Each row is a point. Two turns around zero, p and q, are shown by what they do to some points. Write where each new point lands after one turn and then the other. Backwards means that the second turn is done in reverse. Each puzzle has new turns, and all numbers are rounded.
In the rows, zero is written as 128.

Turn p:
[108 110] -> [153 119]
[110 139] -> [127 107]
[166 134] -> [105 159]
Turn q:
[138  98] -> [151 106]
[144 132] -> [140 139]
[102 154] -> [ 93 139]
Where do these land?
q, then p: [159 126] -> [104 147]
p, then q: [106 107] -> [158 133]
q, then p backwards: [146 150] -> [150 110]
p, then q: [101 129] -> [150 112]

Turn p:
[116 136 104 124] -> [116 133 145 110]
[110 164 125  96] -> [131 118 178 132]
[146 107 134 126] -> [124 114 104 133]
[163 118 142 174] -> [161 138  79 119]
[105 115 134 121] -> [109 138 133 145]
Turn q:
[166 146 116 119] -> [168 135 109 129]
[120 133 142 125] -> [123 135 138 118]
[107 136  72 117] -> [110 103  76 119]
[172 139 132 147] -> [164 151 124 153]
[111  94 157 125] -> [111 112 170 130]
[103 132 149 126] -> [107 137 145 111]
[116 117 126 137] -> [112 123 131 136]
Where do these land?
q, then p: [108 128  91 121] -> [ 89 135 130 112]
q, then p: [154 126 156 151] -> [172 134 122 132]
p, then q: [120 121 124 104] -> [107 126 144 130]
q, then p: [157 155 157 152] -> [179 122 143 117]
p, then q: [ 90 116 152  95] -> [ 89 160 146 147]
p, then q backwards: [144 128 107 126] -> [116 131 123 105]
p, then q: [124 122 108 147] -> [129 125 114 103]

Turn p:
[136  84 156 141 130 145 148 143] -> [111 129 103 159 148 113 106 159]
[ 95 129 119 111 112 107 102 127] -> [114 109 166 126 113 147 144 128]
[125 110 117 133 148 163 130 141] -> [121 137  96 146 114 118 145 142]
[137  92 130 178 163 141 151 137] -> [114 125  74 168 152 106 126 116]
[146 144 130 102 152 110 139 103] -> [176 112 135 117 128 115 124 122]
[116 151 122 118  89 133  98  99] -> [117 118 144  84 109 164 127 129]
[105 152 114 132  95 117 120 118] -> [106 125 153 101 113 142 126 108]
[145 165 146 114 146 117 130 143] -> [168 156 144 133 129 132 119 116]
[131 141 156 117 146 124 136 127] -> [156 132 132 142 125 130 107 128]
[131 137  97 124  85 110  81 121] -> [106 124 157  85 139 161 161 126]
[141 103 120 137 141 142 173 149] -> [119 141 104 146 137  78 123 136]
Turn q:
[ 98 118 124 152 172 130 133 135] -> [127 143 162 104 142 135  98 106]
[137 180 121 136 148 133 118 117] -> [124 179 120 140 125 121 111 149]
[141  93 110  90 122  90 130 143] -> [ 95  78 111 134 125 158 123 126]
[126 121 164 156 102 124 122  99] -> [147 115 139 130 105  78 136 125]
[168 151 137 108 147 157 147 148] -> [158 146  89 151 157 147 117 132]
[112 111 115 125 134 135  80 142] -> [ 97 132 160 148 141 136 146 110]
[123 150 117 128 127 126 147 140] -> [136 139 125 116 127 145 124 150]
[140 147 138 133 124  99 137 150] -> [137 116 130 140 124 134 107 162]
[105 102 101 141 118 104 128 128] -> [ 99 105 149  98 125 129 133 131]
[106 134 148 122 114 122 139 113] -> [144 126 132 121  94 126 133 125]
[152 100 134 117 101 189 126  93] -> [144 129  89 129 143  98 180  89]
Where do these land?
p, then q: [114 115 130 132 109 105 100 139] -> [160 135 146 120 129 130 125 101]
p, then q backwards: [105 115 115 130 155 147 139 133] -> [142 133 143 109 107 121 112 105]
q, then p: [157 118 125  92 116  99 133 103] -> [ 80 109 130 116 124 117 159 127]
q, then p: [111 144 132 137 134 134 158 144] -> [151 154 126 119 131 134 131 151]
q, then p: [137 135 105 166 153 145 162 130] -> [179 137 146 135 117 134 158 133]
q, then p backwards: [138 135 148 144 161 137 131 148] -> [147 139 163 130 133 108 140 136]
p, then q: [171 157 109  87  82 123  91 139] -> [177 142  91 167 117 179 117 123]
p, then q: [104 130 134 115 110 112  97  88] -> [148 106 124 136 138 131 160  85]
p, then q: [116 104 153 148 131 151 141 127] -> [102 135 162 118 144 126 142 136]
